Each point is reached from the start by the listed moves, each made once or not at all, plus a little noise. Say if it took an odd or an even number of moves. Then give how often each move was made.

Moves:
(1): -0.29  0.25  0.27
(2): -0.24  0.41 -0.32
(3): -0.24 -0.19  0.02
Start: -0.09  0.10  0.07
Points:
-0.58  0.32 -0.23 => even (0, 1, 1)
-0.38  0.35  0.35 => odd (1, 0, 0)
-0.34 -0.08  0.09 => odd (0, 0, 1)

Moves:
(1):  0.12 -0.01 -0.28  0.10 -0.21  0.33  0.36 -0.04  0.21  0.06  0.54
(2): -0.07  0.10  0.28 -0.12  0.11  0.37 -0.01  0.02  0.15  0.09  0.20
(3):  0.27  0.13 -0.09  0.39 -0.10 -0.16  0.04 -0.08  0.01  0.04  0.03
(4): -0.21 -0.17  0.11 -0.03  0.10 -0.16  0.05 -0.04 -0.07 -0.08 -0.10
(5):  0.09 -0.27 -0.23  0.21 -0.42 -0.21  0.10  0.00 -0.57  0.26  0.00
(6):  0.14  0.17  0.08  0.15 -0.04  0.02  0.02  0.28  0.09  0.17 -0.11
(7):  0.56  0.25  0.07 -0.04 -0.02 -0.30  0.01  0.01  0.30 -0.10 -0.13
(8):  0.08  0.02  0.06 -0.03 -0.07  0.09 -0.05  0.09  0.12 -0.10 -0.05
(9):  0.43 -0.08  0.08  0.06  0.13 -0.24 -0.06  0.02  0.04  0.10 -0.31
Start: -0.15 -0.06 -0.07  0.04 -0.05  0.00 -0.10  0.12 -0.21 -0.09  0.20
Points:
 1.29 -0.05 -0.16  0.63 -0.52 -0.82 -0.03  0.18 -0.31  0.10 -0.26 => odd (0, 0, 1, 0, 1, 0, 1, 1, 1)
 0.68  0.30 -0.08  0.36 -0.19 -0.47 -0.06  0.03  0.08 -0.15  0.12 => even (0, 0, 1, 0, 0, 0, 1, 0, 0)
 0.84 -0.09 -0.18  0.82 -0.55 -0.52 -0.07  0.42 -0.53  0.39 -0.24 => odd (0, 0, 1, 0, 1, 1, 0, 1, 1)
 0.48 -0.18 -0.24  0.53 -0.13 -0.21  0.29 -0.01 -0.01  0.03  0.34 => even (1, 0, 1, 1, 0, 0, 0, 0, 1)
 0.43 -0.03  0.09  0.05 -0.11  0.56  0.13  0.22  0.29  0.06  0.58 => even (1, 1, 0, 0, 0, 0, 0, 1, 1)
 0.62  0.27  0.07  0.31 -0.25  0.16  0.32  0.08  0.51 -0.17  0.70 => even (1, 1, 1, 1, 0, 0, 1, 1, 0)
